Each wall is flat, endless, passes through zero and stands at right angles to its row. A trip goes straight from one point to another. List the walls that it crosses, first one first.
In the rows, zero is written as 128.

Walls:
(1): [119 172]
(2): [153 130]
(3): [169 111]
(4): [158 156]
(5): [ 79 192]
(6): [133 107]
(7): [168 155]
(8): [190  93]
Trips:
[139 103] to [137  96] -> none
[102 139] to [138 157] -> 4, 7, 2

Walls:
(1): [ 89 144  57 115 127 170 142  83 180  96 106]
(2): [127 150 134 117 154 150 190 165 136 160 155]
(3): [146  76 140 102 114  44  80  72 138 122 158]
(4): [120  72 137 168 141 147 105 109 150  81 141]
Trips:
[129 157 117 118  93 128 119 107 142 153  92] to [115 130 109 114  76  88 146 169 104 116 155] -> 3, 1, 2
[150 176 152 157 126  94 180 175  92  64 113] to [ 10 142 152 158 134 143 126 101 128  74 141] -> 4, 1, 2
[161 133 119  78  58 129 113 180 124 112  56] to [217 201 139 120 123 163 126  65 123 136  90] -> 1
[101 148  88 123 173 108 228  96 161 188  96] to [104 169 149 118  95 119 101  84 164 130 129] -> 3, 2
[170 172 179  82 109 108 140 156 163 137 108] to [126 114 118 190  96  81 135  77 155 214  90] -> 3, 2
[148  79 136 116 141 142 158 138  93 120 217] to [135 149 115 154 119  36  50 183 148 112 123] -> 2, 4
[119 120 133 109 127 142  90 158 115 147 160] to [150 113  71 149  97 126 125  59  92 153 188] -> 2, 4, 1
[130 125 154 147 147 131 108 199 169 172 136] to [184 131 129 125 146 135 105 116 134 156 170] -> 3

Walls:
(1): [127  95 132 112  47 164 183 122 137  91  84 168 108 152 109  77 160  97
 143 168 144 114 138 117 138 137 120 101 123 137 158  59]
(2): [190 123 126 103 148  72 154 148 149  73 113 117 121 177 124 167 146 159
 145  76 138 141 139 131 117 112 181 135  82 109 133 121]
(3): [166  78  95 124 152 119 126 112 102 140  87 118 125 143  81 157 122 126
  96 167 141  98 133 154 119  41 166 113 109 155 129 138]
(4): [144 141 159 110  83  97 178 148 113 135  83 157  80  72  73 151 152 167
 134 145  75  89 129 100 157 138 163  48  86 145 113 119]
(5): [102 114  96  66 135 192 141 154 134  92 150  82 116 156 128 120 113 154
 133 111 165 148 131  62 172  73 150 142 132 178 132 132]
(6): [ 97 109  94 102 152 205 135 195  93  96 138 154 101  83 112 154 164 204
 120 117 158 132 141 148 148 134 112 126 120 146 168 113]
(7): [107 149 167 116 157 133 113  97 135 118  91 123  73 132 151 195  69 109
 140  96  71  97 139 152 139 117 179 150 147 197 177 137]
(8): [189 149 132 171 134  72 161 146 110  73 104 119 173  69 121 156 118 122
 145  86 135 109 110 114 114 123 145 112 186 119 195 113]
Trips:
[107 100 106 166 131 135 150 165 121 106 115 136 130 122  47 111 185  71
 114 101 176  73  96  62 133 137 168 127 109 104  95 117] to [103 143  95  82 115 157 167 157 125 112 120 112 122  85 129 122 125 164
 110 109 147 187 160  73 136 140 119 158 124  97 103 144] -> 3, 8, 1
[164 106 169 142 149 157 104  65 136 168  90 155 161 141 114 112  89 134
  80 113 160 129 143 197 125  79 190 107 116 185 109 125] to [ 87 135 169  82 134 125 149  95  99 125 129 122 109 152  74  80 164 185
 133 130 125 116 105 157  85 166  98 140 123 104 161 157] -> 2, 1, 4, 6, 7, 3
[154 164 139  69 177  79 127 118  99 130 137 139 145  90  92 136 153 114
 163  81 134 137 181 155 120 178 137 100 200 139 142  79] to [126 140  90 144  49 103 152 100 115 162 169  41 118 102 169 147 130 134
  89 195 125 217 148 152 105 119 131 102 118 114 117 184] -> 6, 7, 2, 4, 8, 3
[103 110 121 105 110 117 145  81 111 105 162 177  78 154 220  86 145  81
 105 132  96 120 120 146 118 110 179 141  75  77 119 184] to [163 212 155 139  99 140 163 153 149 157 132 168 113 100  98  79 136  82
 127 138 129  85 166 218 140 175 100  92 145 116 101 161] -> 2, 4, 7

Walls:
(1): [ 96 114 140 109 156 155 115 144 141 156  85  63 130 123 137 176 111 126
 180 152 197 151 180 110  86 115 116 160  23 135  99 100 191 103 123 199
 110 107 102  60 161 117 156 165 121 122 162 136]
(2): [108  78 166 152 129 126 124  83 140 112 117 156  97 166  73 136 147 141
 127 107 145 108 164  86 111  80 127 130  59 122  91 129 117 128 126 150
  78 128 153  90 144  57 161 136 160 120  88 138]
(3): [128 104 146 110  99 103 158 126 125 129  97 124 188 172 108 120 131 184
 141  91 168 210 123 140 139 143 144 101 121 145 112  75 110 148 139 110
  86  95 105 152  87  98 156 150 146  93 134 130]
(4): [ 87 140 174 128  96 181 206  81  91  97 113 191 124 160  39 181 168 139
  53 187  87 172 131 101 120 150 140 147 116 123 120  75  88 101 132  78
  91 116 122 222  71 101  83 140 155 172 111 164]
(5): [196 122 127  88 195 174 162 124 114 134  74 101 118 147 107 138 149 158
 165 107  65 160 187 123 115 106 106 158 111 180 135 128  85 113  72  75
  72 170 112 128 141 139 115 184 116 135 157 205]
(6): [129  89 153 173 100  93 123 140  97 127 131  89 175 151 171  28  88 152
  99 137 179 178 135 159 179 155 131 169 116  99  92  72 121  95 175  76
 125 144 149 142  93 146 152 188 163 157  95 105]
Trips:
[146 123  75  74 130 128 169 213 144 168 175 127 150 126 135  84 124 160
  72 132 132 144  99 131 138 199 115 176  69 151 160 155 138 121 110 124
  96  83 120 159  58  89 109 175 147  91 109 204] to [114 145 112 113  87 126 134 117  77 167 102 110  90 122  83 156 169 114
 120 151  78 168 114 159 150 106 112 112 138 159 120 167  67 131 171 113
 106 129  96 165 142  93 165 136 150 108 143 162] -> 6, 2
[ 86 100 121 164  94 124 145 154 125 142 139  70 106  89 177 171 110 153
 141 119 145 136 149 114 130  67 124 144 178 197 121 141 182 194 158 147
 155 155 119 143 114 113 130 143 170 182 167 119] to [ 98 138 122 167 119  98 103 121 138 145  68  64 179  85 150  45 123  74
 114 168  68 137 153 107 104 114 101 111 218  95  70 129 131 133 163  99
  90 147 146  71 136 116 161 121 106  53 143  97] -> 1
[145 171 145  90 135 137 179 110  99 155  51 147 132  73 178  76 142 189
  81 150 147 137 127 135 153 105 128  81 166 112  87 155 170  98  89 136
 109  89 127 122 117 103 160 124 127 169  88  81] to [126  94 119  72 150 117 129 127 119  44 172 138 147 169 187  88 105 104
 189 130 161  82 135 109 162 124 135 109  83 136 151 139 136 142 134 147
 202 148 108 147 165 188 112 103 125 186 157  76] -> 4, 3, 1
[161 107 120  92 161  91 124 109 134 145 131 116 101 178  55 139 194 113
 116  81 124 193 166  99 163 137  79 175 141 147 207 145 107  82 118 111
 159 159 131 164 140  89 144 137 145 155 120 132] to [102 158  71 125 104 117 114 127 169 130 166 175  93 137 161 131 141 100
  98 147 164 169 143 157 125 102 166 127 165 116 163 175 176 132 146  79
 116 149 189 141 165 113 142 111 134  87  99 124] -> 3, 5, 4, 2
[182  88 129 107 136 120 185 124 134  78 130 128 125 140  95 145 130 127
 110 161 165 114 129 115  61 156 119 132  89 167 131 152 111  94 101 157
 162  72 127  87  76 141 140  89 119 100 111 111] to [156  67 146 121 111 210 125 119 162  61 203 131 139 104  62 102 140 145
 161 109 112  96  95 114 120 150 140 154 124  52  88 127 122 139  76  92
 134 139  72 151 108 130 121 189 167 136  70 102] -> 5, 1, 6
[ 51  81 129 172 124 156 192 120 171 131  75 150 153 143 157 103 167 147
 101  78 109 152 109 227  89 161  88 198 166  90  93 111 127 115 121  87
 128 116 151 147 152 131 140 220 133 132 101 100] to [111  60  90  94 154 149  92 114 147  65 154 184  89 108 102 152  90 145
 176 152 111 123 167 137 120  86 155 107 165 136  69 149 170  90  90 138
  71  89 120  31 110  95 120 103 167 114 130 130] -> 1, 6, 4, 3

Walls:
(1): [117 136 207 122 100 135  78  85 122 121 172  50 133 190 134 170  99 129
 170 200 115 129 101 149 136 128 122 103 132 145  80 159 135 133 158 148
 129 157  97 178 203  70 175 105  97 159 148 165]
(2): [ 71 126 137  96 116 179  99 166 137  92 115 113 127 132 147 135 125 128
 112 142 123  89 139 124 114 100  52 127 151 141 156  56 145 118 109 158
  98 148  83 117 118  73  71  77 102 163 122 150]
(3): [104 137  86 116  51 110 162 155 130  74 108 116 212 142  71  97  48 105
 146 135 165 111 121 163  77  70  89 123 151 111 170 131 162 114 136 119
  85 124 127  57  88 151  80 185 129 172 178 118]
(4): [173 102 104 147 106 149 145 132 141 129  88 123 150 138 118 101 148 134
 142 179  71  87 164 111 108 146 127 112 109  98 102 176 101 139 110 149
 131 131 138 104  89  34  90  31  53 157 103 117]
(5): [170 133 131 150 161  50 148 139  80 196 182 112  80 124 109 117 203  98
 170  55 174 158 176 113  93 111  77 109 156  67 114 181  72 159  81 134
 176 140 168 112 124 106  87 114 194 161 160 130]
(6): [ 84 126 171 108 127 140  99 173 107 152  77 182 180  53 156 132  92  96
 208 121 125 154 147 176 149 203  53 155 119 149 121 125  66 156 175  71
 113  92 110  35  85  91  95 195 121 119 105 113]
(7): [114 141 131 140 132 142 120 126 154 135 106 153  93  68 120 141 164 118
  93 182  63 125 203 138 190 122 168 138 128 141 131 158 117  97 120  71
 178 178 128 197 122 154  60 140 110  90  58 114]
(8): [110 219 158 161 174 103 150 131 128 140 144  88 149 163 168 100 101 101
  56 138 178 141 127  89 176 103 134 123 152 131 193 140 141 107 196  93
 143 156  60 146 130 154 113 129 105 116  97  79]
(9): [104  97  92 141  99 144 129 128 116 131  93 158  91 136  64 143 115 119
 150 142  91 146 109  65 145  98 151  74  91 136  91  91 123  63 143 157
 106 146 184 129 128  96 104  88 117  85 129 134]
(10): [104  40 140 185 133 149 108 129 103 133 107 109 116 131  95 105 154 126
 178  89 142  95 118  95 155 104 153 137 139 144 197  99  98 139 134  70
 117 157 126 162 158 177  74 239 126 129 109 141]
Trips:
[161 212 162 168 130 105 211 148 146 115 169  77  80 132 140  78 132  72
  81  92 149 110 140  49 115 184 164 153 135 192  94  87 124 120  58 211
  69  98 117 107 162 169 170 158  71  60 126  95] to [ 98 120 155  77 155  90 175 198 119 108 194 125 182 145 121 147 110  92
 123 121 164 165 112 119 136  34 165 135 107 128  88 150 112 122 114 129
  86  89 167 102 174 179 148 136 145 162 213  86] -> 5, 3, 1
[108  71 127  93 120 132  79 135 137 151 217 110 189 117 152  53 115 156
 177 199  77 112 170  74  83  53 144 114 150 169 123 101  97 105 116  94
 169 180 103 125 167 154 106  81  91 113 137 153] to [122  91 155 144 126 172 120  22 170  97  83 113 192 133 168  96 149 172
  95  65 174 111 149 157 137 147  93 113 132  81 143 182 116 164 136 124
  78 150 150 140  89 155  42 102 174 172 143 168] -> 9, 5, 1, 7, 6
